Every row gives one point. Each table stands for the endless flat space through its points: a line for two points, a plane for three, and so on. The two share one point or none. Which?

First (2 x 3)
[[ 18 -27  13]
 [-18   1   1]]
Second (2 x 3)
[[-18 -11   9]
 [-27 -16  14]]
They share: [-9 -6  4]

First (5 x 6)
[[ 46   2  46  65 -39  69]
 [ 13  28  -8  35 -29  16]
 [ 12  20 -14  43 -23  29]
 [ 36  42  30  29 -65  45]
 [ 34  32  34  11 -63  15]]
Second (2 x 6)
[[ 30  16  13  19 -33  16]
 [ -6   4 -15  47 -45  32]]
They share: [ 21  13   6  26 -36  20]

First (4 x 9)
[[-10 -44  31   3 -13  34   6  20  10]
 [-35 -24  41   9  16  35   5  33  36]
 [-30 -17  21 -11  39   2  29  33  -2]
 [-31 -36  16 -23  29  12  46  31 -24]]
Second (5 x 9)
[[ 11 -20  40 -18  32 -35  30   5  10]
 [-23 -26  36 -12  16  29  10  35 -36]
 [-15 -48  40 -18  10 -13   9   8  11]
 [-32 -63   7  18   7  17  11  48  35]
 [-53 -64  -4  30  -2  59   6  67  16]]
They share: no point

First (3 x 12)
[[-42  15  30 -48  18 -25   6   7 -33  18 -32 -33]
 [-49  38  26 -24  25 -20 -12 -25 -60  17 -41 -47]
 [-47  43  22 -15  23 -12 -21 -30 -57  13 -32 -37]]
Second (5 x 12)
[[-34  13   5  -4  38  33  -3   6  -3  -2 -21   0]
 [-64  13 -14 -57 -26 -26 -12   3 -60 -10  10 -19]
 [-45   1 -22  -9  37  38  10  20  -6 -10 -25  -3]
 [-60  -8  24 -55 -28  -9 -13  -8 -58 -22   7 -25]
 [-73  -6  -9 -79 -41 -26  -2   3 -80 -29  38 -37]]
They share: [-36  30  18 -21  12  -1 -21  -8 -24   6  -5  -3]

First (2 x 18)
[[-44 -33  44 -42  -1  19 -13  -6 -29  -6 -34  27  39 -56  20  17 -19   9]
 [ -8   3  28 -18   3 -21  15  10   3 -34 -30   7  -1 -20  40 -15 -15  25]]
Second (4 x 18)
[[ -4  13  22 -20  13 -23   1 -12 -11   0 -24  19 -11 -60   6  35  15   7]
 [-19   6  43 -42  41 -17 -43 -28  31 -32  -9   7   7  12   5  -1 -20  59]
 [-34 -44  46 -23 -29  34   5  11 -10 -26 -41  38  62 -25  69 -18 -40  16]
 [ -7  -3  28 -15  -4  -2   1  -9  -6  -3 -28  33  15 -50  29  25   2   8]]
They share: [-26 -15  36 -30   1  -1   1   2 -13 -20 -32  17  19 -38  30   1 -17  17]

First (5 x 24)
[[ 30  19  11  20 -21 -16   1 -38 -33   0 -37 -23  33 -28  48  48  35   9
    2  31   8 -14  56  -2]
 [  6  27 -21 -40 -27  50 -33 -50  -5   6 -19 -47  37  36 -18 -26  35 -13
  -34  -1 -16 -30  60 -12]
 [-17   6   7 -17 -14  16 -18 -59 -39 -12 -27 -37  11  27   4 -11  24  21
  -32   3  13 -44  68   0]
 [ 49  20  10  27 -30 -32   9 -24 -31  -6 -40 -15  34 -45  65  59  33  10
   11  31  12  -6  48  -3]
 [ -2   3 -19 -30 -20 -13 -18   8 -29 -33 -28 -55  47  42  11 -45   7 -28
  -52   7  -4 -22  14 -41]]
Second (3 x 24)
[[ 24  -3 -16  -3 -32  -7   6 -11 -40 -35 -19 -25  32  -9  13  18  16  23
  -18  14  20  -8  51  -7]
 [ 20  19  -2  -5 -16  -5  -8 -29 -42 -37 -19 -31  42   9  31  10  16 -17
  -32  16  -2 -18  33 -29]
 [ 30  22  -3 -10 -28 -40   9   2 -19  -6 -47 -46  23  -6  20  -2  12   3
    1  -7  -1 -23  44 -28]]
They share: no point

First (4 x 24)
[[-17  12 -51 -40 -30 -24  15  12 -43 -17  59  -9  24  35 -10  46  17 -12
  -11  41 -53  -2  11  20]
 [-34  -1  -4 -30 -37 -44   4 -28 -28   9  27 -31  26  20 -26  19  42 -11
    7  32  -7 -11 -22  -9]
 [-27  -5 -58 -45 -18 -22   9  -4 -57 -14  57   2  32   7 -29  41  31  -2
    5  22 -64   6  15  23]
 [-13  20  29 -12 -58 -32  19 -28  -7   3   3 -61   8  71  10  -2  21  -8
   13  41  47 -14 -25 -12]]
Second (3 x 24)
[[-26  19 -30 -31 -40 -60  18  -3 -17 -34  20 -50  41  31  -4  18  23 -12
    8  31  16  13  20  17]
 [ 10   7 -47   1 -47 -41   4 -12  12 -13 -11 -28  44  22  -3  32  26 -34
   25  20   2   4   3  -5]
 [ 10  -1 -42   1 -48 -28  -2 -23  11   6 -12 -10  33  15 -12  38  31 -40
   24  23 -16  -7 -16 -15]]
They share: no point

First (6 x 24)
[[ -23   17    5   23  -47  -29  -24  -18   -8   40  -53   18    9   40
    17  -50   -5   -1   -1   22   36  -30   31  -78]
 [  33   45   41    7    8  -59   -5  -31   -9   35  -84   19   29    7
    31  -19  -16  -13   34  -26   71    9   32  -15]
 [ -22   12   12    5  -41  -55  -27    7   15  -11  -44  -20    3   54
     6  -40    1   25    0   -8   33   -3    2  -63]
 [ -36  -16  -29   13  -94   -8  -60  -21  -21   59  -30   31   24   65
    28  -56   27   23  -30   36   -5  -42   56 -112]
 [  21   29   53  -79   20  -47    0  -62   -7    0  -14    7   43    1
    32  -19   31   17   21 -103   14   72   38   37]
 [  10   -5    9   -9  -45  -55  -53    7    7    8  -49    1   31   52
    34   -6   24   50  -23  -24   20    9   20  -51]]
Second (6 x 24)
[[-28 -40  23 -29 -26 -36  19 -73  14  32 -28  17  52 -14 -12 -32  12  10
  -40 -19  43 -14  34 -37]
 [-12 -13 -39 -51 -53   8  -5 -20 -18  11 -17 -16 -49 -14  27 -75   8  19
  -67  37 -19  13  68 -38]
 [ -7  -4  30 -25 -20  -2  26 -22  15 -17 -43  38  39  22  21 -17   9 -44
  -22 -36   5   3  63 -49]
 [-42 -19  17   1 -21  -8   7 -42   6  29 -41 -12   5 -20  -3 -41  26  19
  -37   9   7  19  26 -72]
 [ -9  35  23 -16 -39 -41 -24 -50  -4  60 -11  45  26  22  28 -41  18  24
   -8  -8  39   7  28 -38]
 [-31 -81 -13 -64 -25 -15  23 -65  -9  13 -29 -19  10 -31 -11 -52 -13  16
  -79  -6  21 -42  52  -2]]
They share: [-18  17  26 -13 -22 -20 -12 -35  -7  36 -29  28  16  19  26 -34  10   8
 -15 -16  20   0  32 -38]

First (3 x 24)
[[ -2  10  -6  41  36  -6  26  31  34 -38  58  -1  -7  -5  -3 -35  15 -23
    4   2   9  19  -3  14]
 [-12 -30  -9  43  24 -14  33  19   3 -12  32  12  -9   7   6 -44   8  -7
   -6  -9  -4   6 -24  17]
 [-26  -5 -15  17  45   9  32  13  19  -8  46   5   8  13 -12 -26  45   1
   -2   8  21  40 -12  32]]
Second (2 x 24)
[[-44   6  -3   4  34 -25  55 -18   0 -27  25  27  -2  34  22 -46  17  -9
    7  16  23  21  -9  28]
 [-39  -2  -7  10  31 -16  47 -10   1 -18  27  20  -4  28  12 -42  18  -5
    1  12  16  19 -13  25]]
They share: no point

First (4 x 24)
[[-16 -62 -50 -21  18  26  88  51  -6 -25   5 -19  37 -39  29  26 -11  17
   50  21  33 -14 -35  21]
 [ 35 -14 -24 -66 -24  33  51  24  45  11 -18   4   6  15  -7  33 -11 -18
   26  -2  39 -19   8  57]
 [-20 -70 -16  37  52  38  38   5 -22 -45   7 -41  15 -67  19  38  15  29
   16  29  -3 -26  -3   7]
 [-10 -50 -30 -15  18  36  54  21   0 -25  -9 -29  15 -27  17  36   1  15
   26  19  21 -28  -1  21]]
Second (2 x 24)
[[ 16 -43   0 -25   8  53  36 -24  -1 -15  17 -46  20 -14   2  65   5  -2
   19  29  18 -52  34  55]
 [ 17 -41  -2 -18  11  48  33 -16   5 -15  10 -36  14 -19   0  56   6  -1
   16  23  15 -42  27  49]]
They share: [ 19 -37  -6  -4  17  38  27   0  17 -15  -4 -16   2 -29  -4  38   8   1
  10  11   9 -22  13  37]

First (6 x 24)
[[ 50  70  24 -13  57 -28   9  36 -43 -40  34  32  26   9  39  41  69  37
   25 -42 -56  33  10  38]
 [ 23 -12 -12 -14  -5  -7  35  23 -33 -35  33 -42  22   7 -12 -16  28  -6
   -5 -39 -26  62  12  30]
 [ 82  36  21 -43  49   0  -6  10 -30 -70  43   1  25 -36  52  11  51   5
   45 -86 -44  35  -4  43]
 [ 26  48  -4  18  39 -38  38  67 -29 -26  17   9  14  26 -14  25  79  27
  -14 -22 -55  43   9  27]
 [ -5  22 -41  27  15 -40  75  79 -18   6   6 -21  13  31 -55  23  53  31
  -58 -11 -38  34  -4   8]
 [  9  29  22  -2  -5 -12  21  22 -55 -12  45  16  30  32  31  24  24  30
   16  -6 -10  54  22  21]]
Second (3 x 24)
[[ 39  29 -22   5  40  -3  26  28 -41 -48  39  13  61 -18  38   0  42  40
    7 -39   0  59  -1  14]
 [ 27  34  21 -15  -1 -16  29  43 -23  -5  32   6  -7  12  11  41  35  17
    5 -40 -32  17  -5  19]
 [ 51  18 -11  13  51  -8  17  31 -47 -49  28 -10  69 -12  11  13  31  21
    9 -20  -4  53   3  15]]
They share: [ 33  31   4  -6  17 -11  27  37 -31 -23  34   7  22   0  20  25  37  25
   6 -38 -19  34  -3  17]

First (5 x 24)
[[-18   1 -27 -24   4 -47  25  16 -12  -6 -18 -59 -53  14 -19 -50 -58  76
  -28 -14 -30  21  58  13]
 [ -4  35 -30 -11  -4 -39  40   7 -19 -47 -26 -27 -41  26  -2 -25 -39  60
  -14 -13 -15  33  54  37]
 [-36  18 -17  41   5 -46  26  37  10 -12  11 -52  -7  -6 -35  -7 -19  39
  -16 -39  29  10  60  37]
 [-31  28 -26  24   9 -53  35  25   3 -29   0 -44 -19  -3 -21  -6 -30  47
  -20 -35  14  16  62  37]
 [ -4  17  10  59 -34   3   8  49  -1 -11   2 -29   9  36 -40 -21  15  14
   14 -15  49  23  32  53]]
Second (4 x 24)
[[-28  26 -34  -1  -9  -7   6  30  -5  -1  14 -26 -19  22 -43 -41 -26  15
  -13  -5   9  -2  49  28]
 [-46  24 -30  19 -35 -37  38  38  13   3  22 -20  33  38 -27 -13  20  11
   21 -57  -5  -6  21  -8]
 [  5 -12  -3  37 -26 -46  23  62  10 -24  -8 -38  30  35   9 -22  17  53
    6 -54  16  27  30   7]
 [  6   3   9  37 -23 -31  13  42  -1 -12 -16 -47   4  39 -15 -34   0  57
   -1 -34  15  31  24  29]]
They share: no point

First (2 x 24)
[[-13  -2  18   9 -19   3  11  -9   1   7 -28  -2   8  27 -22 -16 -21  37
  -34 -13 -28   3 -21  -5]
 [-13  -8  36   7 -27  -1  23  -9  -5   9 -26  -8   0  29 -38   4 -11  39
  -34 -25 -44 -15 -19 -21]]
Second (4 x 24)
[[-11  10  15  14 -49   8  10 -22 -28  27 -20   0   8   2 -33 -23 -19  70
   -8 -26 -26 -30 -64 -55]
 [ 21  -2  14  -5  11 -19  47  -4   9   8 -11  -7   1  26 -23 -19  19  26
  -37   6 -63  13  -1  27]
 [-23 -42  30  23 -29  13   7   6  35  -2 -35 -27  14  59 -34   5 -28  -2
  -49 -13 -37  26  10   1]
 [ 27  17   6  -7   1 -20  48 -15 -15  21  -4   2   0   3 -23 -32  23  54
  -19   2 -59  -8 -32   3]]
They share: [-13  -5  27   8 -23   1  17  -9  -2   8 -27  -5   4  28 -30  -6 -16  38
 -34 -19 -36  -6 -20 -13]

First (4 x 24)
[[  2  -6  23   6 -20  22  70  43 -27 -49  44  72 -51   8 -59  35  52  22
   40  13 -15 -42 -54 -38]
 [ 17 -15 -67 -28 -28 -67 -10  39  -6  17 -13   9  -1 -15  13  35  22  22
  -21  16 -61  16  -6   5]
 [ 21  -5 -26  -5 -42 -25  33  57  -4 -18  20  42 -20 -24 -21  40  36  18
   20  26 -48 -24 -39  -4]
 [  8  12   5   8 -16   8  68  39 -45 -43  44  84 -37   0 -47  29  52  22
   24   7 -25 -38 -72 -34]]
Second (6 x 24)
[[-18 -17 -13 -10 -21 -21  36  14 -10  -1  19  48 -35  34 -63  14  31  -1
    7  15   5  15  -3 -20]
 [-10 -26 -39 -72  -8 -20 -29  31  24  26   9 -36 -62  18 -25  22  63  40
  -21  19  10 -51 -30 -42]
 [ 16 -47 -20 -32 -47 -12  24  46  14 -33  -4  42 -26  46 -45  26  54  21
  -19   7 -35  -6  19 -63]
 [-42 -22   8  25  20   4  73  38 -28  35  -9 100 -40 -11  -4   5   5 -20
   85  12  -7  70   5  27]
 [ -8 -22  -5 -12  10  14  27  53 -14  24 -21  64 -46 -20  27  32  27   2
   63  19 -40  19  18  -6]
 [  1 -43 -35 -39  -6 -34  -8  71   2   8 -16  10 -28 -22  32  36  40  62
   25   8 -55  -8  -4 -12]]
They share: no point

First (6 x 24)
[[  3 -19 -11  -3  -5 -19 -32  -9   8  43 -12  39   2  27  21  48 -12  57
   28 -37  51 -44  41 -34]
 [ 17  -8 -51 -22  -1  23  25  29  38  10   9  29  15  49  18  18 -18  53
   63   5  13 -26  44 -47]
 [  5 -19 -18 -40  13  -7 -30   0  26  22  17   1  13   7  19   8   4  42
   32 -14  32 -21  36 -56]
 [-17  28 -16 -60  42  15 -12  26  41  38  12   0  -8  17  12 -35  11  37
   38 -33  44   5  41 -82]
 [-15 -31 -54   7  19  21  22   6  36  16 -28  35   0  59 -11  36 -38  35
   39   9 -14 -53  13  -9]
 [-53 -38 -43 -19  72   9 -18 -17  45  23 -37  -2 -19  23 -44  -5 -35  -2
    2   0 -31 -48 -24 -16]]
Second (7 x 24)
[[-26  14 -22 -47  44 -57 -46  20  -6  49  12  23  -2 -17  31  58   3  46
   -6  38  25 -99  15  -2]
 [-30 -29 -14 -36  29   1 -41  32  -1  45 -33  18  -4  14  45  -3 -15  71
   19 -35  47 -81 -36 -62]
 [  7 -22  -8 -68  19  29  -8 -35  36  25  17 -21  58  33  15  13  27  18
   61   6  11 -15   9 -40]
 [ 31   2 -40 -56  -7 -15 -28  37  78  25  -7 -21 -18  71  13  69   3  34
  -25   0 -27 -59 -11 -26]
 [ -3 -38 -29 -42  21  -7 -41   2  28  -3   2  -8  -7  45  -7  25  -1  42
   34 -12  19 -39  -7 -42]
 [-34 -37 -54 -54   8  -5 -69 -12  32  23  29 -22  50  43 -18   5 -19  63
   52  12  26 -55  10 -61]
 [ -2   8  -7 -62  60 -60 -29  -4  -8   3  26  19 -23  -9   6  72  28  10
   14  42  14 -65   9  12]]
They share: no point

First (3 x 24)
[[-26 -27  20 -30 -35  11  25  16   5 -27   5  -1  38  -6  -7  28 -15  33
   35  -3  -8 -12   3  14]
 [-52 -31  34  -6 -31  -3   9 -40   5 -19 -39  35  -2 -60 -19  24 -45  45
    7 -31   4   8  29  40]
 [-11 -61  47 -58  -9 -16  -7  20 -27  -7  -1 -23  18   3 -13  50 -26  23
   13 -25 -18 -18  20   7]]
Second (4 x 24)
[[-43 -25  31 -20 -21  19  21 -16 -13 -27 -21  11  28  -9 -13  33 -24  27
   -8 -27   7 -15  -6  23]
 [-75 -27  -6 -11 -19 -37   4  46  13 -38 -43   7   9 -10 -56   3 -10  17
   28 -12  31 -55  37  -2]
 [-23 -61  10 -41 -31 -11 -12  -6   7  -4   1  -1   3  -8 -38  29   4 -15
   24  10   5 -45  29  26]
 [-83  12  34   8  -9  18  46  10 -20 -59 -57  21  44 -13 -11  20 -47  69
  -20 -59  22  -4 -17   6]]
They share: no point

First (7 x 24)
[[  7 -28  37  32 -18 -35 -17  50  33 -12  11   7  15  -6 -22 -31   2 -42
  -81 -32 -10  96 -68  -2]
 [ 57  21  36  -8  14   5 -10  52  64  11  10   0 -25  -3 -59 -49 -32  30
   27   3  13  42 -10   8]
 [ 56   2 -18  23 -79 -27  42  52  23  65   3  19   7  77 -14 -71 -58 -13
  -48  21  51  69 -48  31]
 [ 62  46  38 -44 -12   6   3  32  48  38  -2  23 -22  19 -57 -55 -57  58
   42  29  39  33  26  10]
 [  2  14  13 -18 -29  -5  15   4  -9  32  29  73  44  25  25 -27 -27 -30
  -84 -27  41  32   6  -5]
 [ 30  16 -16 -16 -62   6  -1   7   9  40  -5  23   1  23  -7 -48 -32   7
  -42  -2  36  47  -8  13]
 [ 39   0 -32 -10 -51  -4  38  16  -4  36  13  34  26  47  19 -51  -7  -6
  -52 -18  43  42 -36  27]]
Second (5 x 24)
[[ 41  20  23 -34  -2  27   1  27  22   6  24   5  32  -3 -35 -32 -40  23
  -11  -4  20  45  37   7]
 [ 12  46  17  -9 -32  45 -26 -15   6  31  27  42 -27  18  11 -80 -64  34
   -7  35 -17  40  31  32]
 [-11  48  31  -6 -13  15 -34  27  50  67   4  72 -62  23  -5 -62 -54  13
  -18   9  21   5  -5   5]
 [ 15  30  19 -40   4  37 -11  55  46  40  10  13   2   9 -39 -32 -46  35
  -17  -4  38  23  25  13]
 [ 38  33  30   0 -26  14 -13 -29  -2   2  35  46  -2   2   6 -66 -48   7
   -8  18 -16  51  26   9]]
They share: [ 29  27  32 -19  -1   8  -9  25  34  22  18  36   1   1 -26 -36 -38   8
 -17  -8  26  30  14  -4]

First (2 x 24)
[[ 37 -22  25  29  -3 -15  11  21  21  -7 -50 -12  10 -23  14   8  35 -37
  -28   3  -4  44  32  30]
 [ 31 -18  25  25   3 -23  16  29  23  -3 -43 -21   6 -23  19  14  36 -30
  -18  10  -2  38  28  29]]
Second (4 x 24)
[[ 32 -11  51  14 -14 -26   4  34  -3 -27 -27 -22 -14   4  50  10  56   5
  -12  51 -33  47  59  37]
 [ 34  12  51  13  34 -54  38  42   4  29 -44 -17   5 -20  44  20  17 -49
   25  42 -30  36  34  44]
 [ 38   3  71   6  -2 -36  20  34 -15  -7 -33  -8 -16   4  60  12  46  -7
    8  63 -49  53  63  51]
 [ 16 -28  -1  34 -11 -18 -12  42  34 -37 -23 -54   3 -14  21  14  52  -4
  -37  15  12  27  30   5]]
They share: no point

First (5 x 24)
[[-63   6 -85   8  35  24   9 -53   3  74  -4  25 -41 -18  41 -36 -58 -37
   10  65  31  -1  17 -16]
 [ 16  16 -39   9  30   9   1 -34  14  75  11  62 -43  16  78  15 -67 -24
   34  44  47 -31  14 -29]
 [-44  22 -33  63 -34  29 -21 -42 -16   9 -79  26  27  64   8  -5  35 -12
  -22 -16  -9 -45  46  55]
 [-16  -6 -37  19  27  16 -21 -19  13  69  -1  57 -47  22  64  -1 -62  -3
   31  37  37 -26   6 -23]
 [-19 -16  -5  38 -42  59  -9 -10  38 -10 -34 -18 -15  40 -19 -24  15  40
   57  18  13 -12   3  10]]
Second (4 x 24)
[[-17   5 -31  15   1  15  19 -32  -2  12 -58   4 -34   1  31  -1   1  24
   41  47  42 -21  39  -6]
 [ 11  39  -9 -24 -30  19   7 -42   6  20 -33  10 -14  42  56 -12 -10  35
   26  61  16 -22  -1 -21]
 [ -9  39 -26 -24 -22   6 -11 -45   7  31 -49  -4 -21  25  43 -10 -21  29
   28  50  10 -29  28 -11]
 [-53  -5 -60  31  19  12 -13 -31   7  39 -58  -6 -37 -20   0  -1 -28   0
   43  16  26 -24  72  16]]
They share: no point
